Rows are points. Before rounding, the points of a table are all equally far from one centre. They may lie mostly on one side of it. Write the centre, to within rounding.

Points (7 x 2):
-135; 213
-159; 208
-132; 214
-6; 107
-178; 200
-181; 198
-175; 201
Centre: -121; 98

Points (10 x 4):
118; 252; 153; 154
85; 219; 329; 63
275; 40; 51; 64
-241; 204; 239; -72
169; -20; 306; 43
221; 257; 28; 55
-37; -41; 324; 80
79; 162; 133; 211
207; 39; 281; 64
218; 161; -49; 80
Centre: 9; 90; 99; -79

Points (12 x 6):
90; 376; 28; 60; -90; -51
256; 68; 263; 271; -53; 167
37; 220; 110; 273; 47; -123
182; 19; 86; 402; 28; 58
136; 213; 195; 104; -291; -153
188; 343; -11; 189; 9; 33
44; 171; -190; 195; -69; 165
-21; -4; 111; 310; -209; -131
107; 30; -160; 339; -53; 110
40; -101; -79; 263; 104; 146
64; 113; 204; 276; 124; -77
202; 84; -222; 162; -291; -20
Centre: 154; 15; 43; 54; -72; 1

Points (14 x 8):
220; -2; 148; -375; -239; -3; 56; 42
6; 334; -1; -235; 28; -183; 43; 372
-45; 28; 120; -327; -144; -124; 215; 239
-268; -80; -31; -238; 30; -49; 78; 210
-135; -46; 117; 3; -166; -184; 132; 173
64; -61; -186; 46; -108; 257; 110; 16
238; 162; 64; -124; -78; -98; 175; -79
-198; -105; 62; -21; -171; -133; 47; 8
214; 241; -14; -168; 97; -146; 103; 348
132; 276; 148; -130; -190; 116; 46; 395
39; 27; 55; -55; 10; -267; 199; 123
183; 70; 114; -373; -187; -276; -68; 188
156; -104; -46; -334; -259; 75; 197; 246
-122; -76; -175; -297; 81; -5; 177; 211
Centre: 48; 90; -93; -146; -123; -9; -65; 156

Points (17 x 11):
-59; -23; 82; -30; 123; 229; 33; -338; 90; -46; -211
137; -75; -79; -256; -161; 162; -27; 81; -254; -228; 53
232; -201; 176; 51; 123; 137; -147; -253; 150; -81; -60
-79; 114; 230; -361; 167; 273; -80; -345; -22; 21; 71
-71; -138; -37; -226; -61; -65; -48; -378; -55; 22; -106
-3; -119; -11; -23; 88; 81; -355; -449; 77; -87; -37
253; 136; -44; 219; 51; -64; -199; -249; -43; -40; -7
-85; -135; 16; -309; -33; 272; -53; -297; 79; -178; -105
121; -87; 129; -379; 34; 169; -133; -400; 89; -117; 78
-134; 121; -43; -55; -255; 249; -49; -378; -128; -87; -55
191; 149; -29; -49; 205; 249; 60; -135; -33; -35; -158
-167; -106; -25; -71; -155; 181; 158; -169; -97; 83; -124
171; -50; 78; -249; 54; -24; 51; -313; 201; -133; -30
-8; 39; 129; -193; 81; 337; -30; -326; 152; -299; -29
-28; -96; 112; 122; 103; 59; -242; -435; 178; -267; 159
-113; -14; -143; -98; 181; 92; 151; -325; 243; -122; 99
36; -77; 51; 43; 71; 140; -248; -560; -36; -146; 157
Centre: -32; 27; 48; -52; 15; 104; -109; -99; -15; -62; 174

Points (16 x 12):
60; 48; -38; 351; 192; 51; 213; -174; 177; -269; -183; -6
-79; -10; -64; 415; 56; 226; 148; -64; 132; -26; -30; -20
3; 64; -147; 320; -146; 247; 117; -1; 98; -89; -175; 170
-66; -42; -47; 371; -42; 276; 212; -128; 149; -87; -107; -75
-15; 44; -156; 358; 28; 187; 132; -20; 118; -21; -218; -98
-30; -6; -115; 296; 55; 236; 40; -90; 56; -256; -138; -9
70; -11; -248; 328; -101; 218; 147; -193; 148; 27; -206; -92
-74; 111; -91; 393; 20; 94; 188; -136; 260; -136; -221; -47
56; -93; -170; 374; -64; 215; 210; -77; 74; -48; -237; 28
-56; -27; -31; 447; -56; 150; 76; -141; 282; -53; -82; 202
138; 176; -138; 350; 66; 219; 150; -206; 253; -165; -75; 103
-70; -143; -4; 273; -160; 217; 321; -162; 124; -181; -157; 89
-90; 31; -56; 275; 114; 155; 374; -177; 265; 104; -50; 32
-170; -164; -130; 217; -110; 246; 247; -92; 96; -73; -71; 112
16; -134; -116; 375; -40; 150; 302; -254; 175; -109; -190; 168
-42; 61; -131; 295; 186; 56; 240; -241; 37; -9; -271; 72
Centre: 84; -10; -21; 93; -38; -2; 125; -152; 157; -35; -59; 56

Points (25 x 18):
-34; 32; -289; 8; -134; 27; 164; 190; -227; 103; -159; -266; -63; 101; 215; 81; -140; -45
203; 63; -392; -116; -151; -126; 37; 9; -87; 6; -295; -29; -139; 224; -57; 24; -6; -148
-4; 129; -209; -83; -174; -319; 160; -56; -260; 18; -350; -168; -244; 141; 48; 7; 14; -129
62; 60; -418; 55; -164; -254; 200; -32; -146; 98; -277; -199; -54; 266; 6; -13; 5; 27
114; -27; -368; -26; -302; -288; 35; -42; -154; 186; -322; -202; 5; 49; 3; -9; 19; -29
107; -33; -247; -49; -116; -266; 127; 192; -190; 86; -302; -123; -71; 99; 80; -24; -56; -122
133; 38; -310; 39; -328; -349; 147; -25; -20; 71; -270; -249; -153; 71; 2; -49; -48; -105
78; 91; -378; 34; -303; -146; 244; 14; -152; 130; -415; -127; -18; 96; 53; 62; 6; -41
124; 110; -280; 53; -218; -250; 199; 99; -171; 170; -320; -235; -90; 121; -49; 55; 9; -88
124; 63; -335; -49; -217; -156; 251; 198; -223; 55; -230; -168; -223; 41; -58; -60; -153; -33
-157; 61; -432; -79; -112; -254; 84; 19; -260; 25; -310; -159; -121; 205; -132; 53; 77; 83
-261; 62; -304; 18; -211; -307; -86; 80; -149; 109; -269; -68; 7; 197; -33; -88; -116; -168
79; 143; -140; 19; -172; -154; 217; -60; -26; 15; -364; -227; -27; 257; -39; 164; -83; -138
-71; 111; -201; -73; -173; -114; 99; 28; -126; -39; -312; -348; -41; 169; 39; -146; -27; 61
139; -5; -289; -86; -148; -189; 222; 236; -164; -77; -245; -84; -58; 172; -92; 69; 2; -55
-43; 54; -436; 48; -193; -279; 82; 63; -217; 168; -319; 33; -171; 260; 46; -16; 15; 116
-123; -107; -143; 105; -53; -219; 173; 141; -141; -36; -421; -207; -167; 178; 110; -95; 140; 65
46; 125; -354; 47; -211; -196; 90; 64; -116; -40; -354; -191; -22; 48; 72; 32; 101; 74
117; 46; -240; 161; -166; -294; 114; -27; -79; -8; -514; -149; -134; 53; -92; 62; 64; -75
-20; 40; -151; -134; -147; -209; 157; -19; -254; -42; -326; -62; -33; 167; 160; -103; 97; -3
-52; 56; -399; -64; -206; -68; 111; 111; -307; 125; -199; -316; -193; 282; -20; 158; -16; -36
-4; 44; -238; 134; 22; -141; 198; 227; -267; 88; -255; -110; -120; 244; -75; -36; -165; 94
-37; 111; -319; 78; -84; -282; 233; 26; -239; 193; -123; -234; -110; 39; -147; -2; -27; 120
-89; -40; -523; 134; -188; -219; 163; 186; -216; 154; -304; -170; -172; 143; -95; 58; 43; -61
-65; 100; -273; 36; -197; -118; 196; 128; -198; 91; -302; -323; -18; 259; -126; -79; -96; -87
Centre: -112; -139; -128; 129; -272; -14; 57; -65; -134; 27; -144; -28; -196; 96; -94; 60; -37; -11

Points (25 x 20):
174; 73; 269; -183; 114; 81; -18; 391; 17; 136; 264; -180; 73; -69; 2; 354; 6; -30; 56; -129
-64; 317; 229; -181; 161; -4; -9; 187; 87; 323; 196; -251; 12; -59; -68; 91; 201; -156; 116; -55
153; 130; 221; -339; 10; -13; -191; 243; 94; 229; 13; -233; 113; -100; -8; -88; 351; -29; 74; -101
-34; 36; 175; -283; 144; -48; -138; 267; 180; 81; 285; 14; 276; 113; -131; 214; -26; 280; -34; -45
73; 189; 241; 61; 76; 103; -125; 164; 62; 378; 286; -23; 5; 189; 22; 30; 238; -55; 5; 23
105; 86; 107; -245; 181; 28; -183; 266; 295; 223; 113; 138; 93; 47; -96; 65; 245; -170; 227; 46
116; 156; 360; -161; -17; 144; -186; 139; 36; 112; 121; -173; 127; 285; -144; 234; 264; -119; 12; -70
76; 170; 271; -219; -20; 108; -235; 296; 15; 295; 282; -204; -77; 111; -72; 234; 261; -25; 10; -26
137; 321; 250; -74; -130; 87; -218; 128; 95; 131; 100; -47; -1; 121; -119; 33; 207; -73; 332; 55
57; 100; 317; -44; 149; -30; 9; 290; -10; 259; 205; -218; 232; 77; 57; -42; 320; -144; 85; 104
-103; 289; 205; -200; -84; 223; -131; 92; 194; 142; 128; -242; 22; -16; -116; 261; 302; -151; 101; 181
-44; -39; 294; -143; 270; 34; -41; 264; 177; 213; 294; -169; 92; 178; 51; 66; 50; 6; 231; -84
-42; 112; 276; -222; 128; 193; -127; 374; 109; 206; 298; -134; 96; -110; -67; 79; 272; -60; 120; -145
140; 176; 248; -147; 61; 35; -165; 351; 204; 76; 155; -230; 127; 202; -129; 131; 262; 68; 93; -106
123; 147; 210; -131; -74; 39; -176; 442; 200; 108; 22; -255; -105; -169; 33; 16; 107; -115; 47; 174
82; 192; 182; -210; 55; 65; -16; 437; -30; 235; 87; -292; 88; 77; 19; -141; 96; -18; 257; -65
260; 166; 232; -271; 126; -81; -127; 281; -45; 22; 45; -160; 16; 259; -187; -27; 337; 44; 229; 70
2; 122; 353; -129; 142; 128; -276; 252; 72; 166; 207; -247; 189; 27; 93; 48; 239; -78; 27; 53
-90; 189; 372; -195; 108; 117; -216; 298; 57; 225; 337; -130; 154; 49; 50; -43; 135; -173; 47; 158
-61; 206; 92; -73; 117; 159; -187; 185; 62; 311; 79; -111; -51; -172; 22; 247; 105; -149; 112; 109
33; 141; 177; -79; 143; 113; -193; 254; 266; 272; 53; -139; 128; 51; -163; 104; 133; -62; 138; -71
13; 52; 288; -137; 76; 243; -78; 192; 295; 282; -9; -164; -146; 70; -102; -4; -31; -176; 103; 58
150; 91; 398; -58; 203; 57; 11; 198; 82; -25; 64; -217; 245; 102; -13; -128; 300; 139; -81; 73
19; 152; 210; -286; 60; -155; -83; 194; -168; 285; 300; -322; 78; -62; 58; 33; 287; -124; 134; 95
200; 172; 423; -127; 93; 174; -86; 190; 189; 185; 56; -109; 195; 19; -88; 27; 188; -89; 143; -49
Centre: 25; 14; 82; -243; -21; 61; 51; 112; 6; -1; 166; -44; 7; 36; -49; 13; 98; -4; 9; 108
